Rows are points. Each copy is the shape, with its points in the same order, turned, moved and blurred by noise. Is it also mirrored, or only turned?
In the rows, 128 means zero.

Shape, 8 rows:
[[112  75 152]
 [143 141 101]
 [117 202  98]
 [114 109 110]
 [158 121  83]
 [133  98  84]
 [121 182 123]
 [120 151 154]]
Copy 1:
[[118 185 156]
 [168 121 124]
 [139  69  96]
 [136 156 119]
 [191 136 120]
 [171 164 115]
 [129  81 122]
 [114 110 154]]
Copy 1 is: mirrored
Copy 2 (8 x 3):
[[133  85 126]
 [129 167 123]
 [106 204  74]
 [113 132 126]
 [118 169 159]
 [109 141 153]
 [132 180  78]
 [151 142  85]]
Copy 2 is: mirrored
Copy 3:
[[114  74 167]
 [137 140 113]
 [108 200 113]
 [136 121 153]
 [164 128 107]
 [168 118 139]
 [ 95 171 115]
 [ 81 131 129]]
Copy 3 is: mirrored
Copy 4 (8 x 3):
[[128  73  95]
 [139 140 155]
 [149 202 143]
 [157 109 121]
 [146 115 177]
 [164  97 161]
 [135 177 127]
 [114 144 105]]
Copy 4 is: only turned

Shape, 10 rows:
[[144 146  93 153 150 121]
 [139 163 167 183 159 114]
 [120 173  97 135 137 158]
 [103 123  92  93 168 157]
 [173 106 125 137  93 153]
 [145 156 134  87 103 114]
 [ 80  90 171 169 130 143]
 [ 79 103 109 172 106 139]
 [161 153 124 151 169 118]
 [131 163  80 121  88 109]]
Copy 1:
[[142 171 139 110 108 149]
 [116 131 103 131  70 201]
 [154 140 110  76 123 138]
 [166 153  82 112 135  80]
 [196 139 135 148 143 174]
 [144  90 159 134 139 120]
 [118 155  52 174 151 176]
 [122 194  95 133 170 160]
 [143 141 124 129  72 144]
 [128 127 167  99 163 121]]
Copy 1 is: mirrored
Copy 2:
[[105 139 161 125 173 130]
 [ 80 135 119 183 160  96]
 [129 187 143 131 159 140]
 [165 134 170 129 116 154]
 [102 150 140  73 127  76]
 [164 149 108 108 159  85]
 [ 89 103  81 140  88 136]
 [ 92 130  99 102 120 167]
 [108 138 155 155 166 100]
 [145 158 122  80 193 128]]
Copy 2 is: mirrored

Shape, 14 rows:
[[114 139 103 126 149  74 130 164]
 [107 132  84 130 179 149 163 114]
 [141 124 134  40  83 120  92  65]
 [148 186  66 113 107 151 147 173]
 [ 84 148 142 113 113 139 165 188]
 [125 117 122 102 132 148 134 103]
 [ 85 125 106 136 170 137  73 131]
 [ 95 140 117 136 150  97  66 103]
 [ 99 181  90 146 108 108 120  80]
 [ 87 102 114 118 158 105 135 111]
 [120  92 159 127 111 101  93 103]
 [134  85 103 107 135 135 124 126]
 [ 57 101 120 150 106 133 110 146]
 [115 137 129 166 118  62 133 130]]
Copy 1:
[[ 81 110 128 136 104 160 161 119]
 [ 83 180 147 117  69 120 118 130]
 [180  98  60 107 125 104  73 141]
 [ 56 128 109  83 121  70 167 140]
 [131 141 145  76 107 128 204 127]
 [136 151 125 112 106 110 108 129]
 [ 94 166 118 114 123 165 111  68]
 [105 150  86 140 132 181 109  96]
 [ 87 174  70 118 127 152 125 164]
 [123 142 140 122  88 169 112 125]
 [164 127 124 145 154 157 110 121]
 [119 125 153 114 115 119  94 119]
 [124 159 147  75 150 183 138 118]
 [105 131 125 158 141 174 159 157]]
Copy 1 is: mirrored
Copy 2:
[[169 146 132 147 140  94 103 105]
 [173 114 108 151 138 184  87 153]
 [ 94 215  70 206 133 120 170 170]
 [154  80 142 183 185 115 134 167]
 [131 142 179 113 157 112 112 175]
 [130 145 106 166 122 164 130 154]
 [186 134  80  99 128 144 152 135]
 [158 167  66 117 147 129 140  94]
 [159 159  83 157 213 147 131 125]
 [163 173 117 137 115 169 104 131]
 [ 97 186  99 140 125 142 145  91]
 [138 136 128 170  98 164 144 130]
 [152 162 148  93 152 156 166 125]
 [139 154 131 140 169 124  97  73]]
Copy 2 is: only turned
